Each row of a before or after table is a point. The points were changed in one or more steps. Then noise was added and the rows were shuffled. The steps act on columns, c1 being the first. Name the steps. A step turns or swaps two columns, mirrors them in a line or flattens them onto one, adds a multiple of one to another, or multiplies or shifts one. Angles are multiples of 10 degrees, from the lower column toward the higher: turns from -170 to 170, lines from 10 to 170 but not 90. Use the fewest steps. Two steps may share a column if one is a turn and the other turns, adds or multiplies; they go together, in the order done. Otherwise the lowest column goes first.

Before:
[[ 40 -24]
 [-36   2]
 [ 60 -53]
 [-23  -2]
 [ 18  -8]
 [ 57  -2]
 [ 44  -4]
 [ -4  13]
 [  2 -17]
 [ 14  -5]
 [-20  -2]
 [ 31 -28]]
After:
[[ -1  42]
 [ -5 -36]
 [-13  -4]
 [  5  12]
 [ 19  -3]
 [  5  54]
 [  5  14]
 [ 54  58]
 [ 21  44]
 [  0 -21]
 [ 27  35]
 [  0 -16]]
Steps: turn c1 and c2 by 90 degrees

Before (12 x 3):
[[ -7   8  -2]
 [  3   1  -2]
 [  6  -9 -10]
 [ -5 -10   4]
 [-11 -12   2]
 [ -9   7  -5]
 [ -6   8  -7]
 [ -6  20  -4]
 [  9   5  -8]
 [ -1  -6  -2]
 [ -3  -7  -3]
 [ -1 -13  -2]]
After (12 x 3):
[[ -4  21 -10]
 [ -4  24  -6]
 [ 11 -27  -4]
 [  0  24  -9]
 [ -1 -21  -4]
 [  1 -39  -2]
 [ 12  15   0]
 [  3   3   1]
 [  0 -18  -2]
 [ -7 -30   0]
 [-10 -36  -6]
 [ -2  60  -7]]
Steps: turn c1 and c3 by 40 degrees; multiply c2 by 3

Before:
[[-11   1 -29  -1 -16  15]
 [ -6  21 -15 -10  10   9]
 [-15  -1   5 -11   4   9]
 [-17  -6   7   2   6 -15]
 [ -1  19  13   5   8 -20]
 [-16  -2   6   1   4   4]
 [ -2 -20 -16  -9 -22   2]
 [ 27  26  -7 -22  -8   1]
 [ -9  -5  13   9  17   4]
 [ -4   4  10  -8  -9  11]]
After, 10 rows:
[[ 10 -17  -2  21 -22   3]
 [ 14   5   4  -8   3   5]
 [ 11 -25 -15  -2 -16  20]
 [ 11   9   4  17  -9  14]
 [ 13  -8 -15  22  10  12]
 [ -7   0 -12  61  -8   0]
 [ -2  15  -1 -12   7 -25]
 [  1  11   8 -24  17   6]
 [ 23   4   3  20   4  12]
 [ 14   5   5 -11   6 -19]]
Steps: multiply c4 by 2.5; turn c1 and c4 by 160 degrees; multiply c2 by 0.4; turn c2 and c3 by -60 degrees; multiply c6 by 1.3

Before (11 x 8):
[[ -2   3   8  -1  -4   4   2 -15]
 [ -1   8 -46  -1  -7  -8  -5  -4]
 [ -5   9   9   9   6   5  24   0]
 [ -3  -3  -3   0   1   0  -2  -1]
 [ -5   2  -1  15  -8  -9  -4 -16]
 [  0   9   3   3  -7   8  -5   1]
 [  6   6   3   2  -1  -8   2  -2]
 [ -6  -3   6   4  -9  -7   2   0]
 [  8   1  -8   3  -4   4   7   0]
 [ -5   7   5  -1  -1  -5   0  -5]
 [ -2   1  -1   7   6  -2  -2  -3]]
After, 11 rows:
[[ -5  -2  11   3  -1 -37   5  -4]
 [  6   3   8  -2  -4 -26   5 -14]
 [  3   1   6  15   4 -40 -11 -17]
 [  0   0  -7   7  -2 -31  -6  -3]
 [  0   8   6   3   1 -21 -12   1]
 [  2   8 -18  -2  43 -38 -12  -4]
 [ -3   7   3  -1  -3 -34   0  -7]
 [ -2  -2  -3   0   1 -31  -5  -3]
 [  7   0   0   4   9 -26  17   5]
 [  6   6   2   1  -1 -38   6   1]
 [ -4   9   0  10 -11 -25  59  -2]]
Steps: turn c1 and c8 by 30 degrees; mirror c3 and c5 in the line at 150 degrees; shift c6 by -30; multiply c7 by 2.5
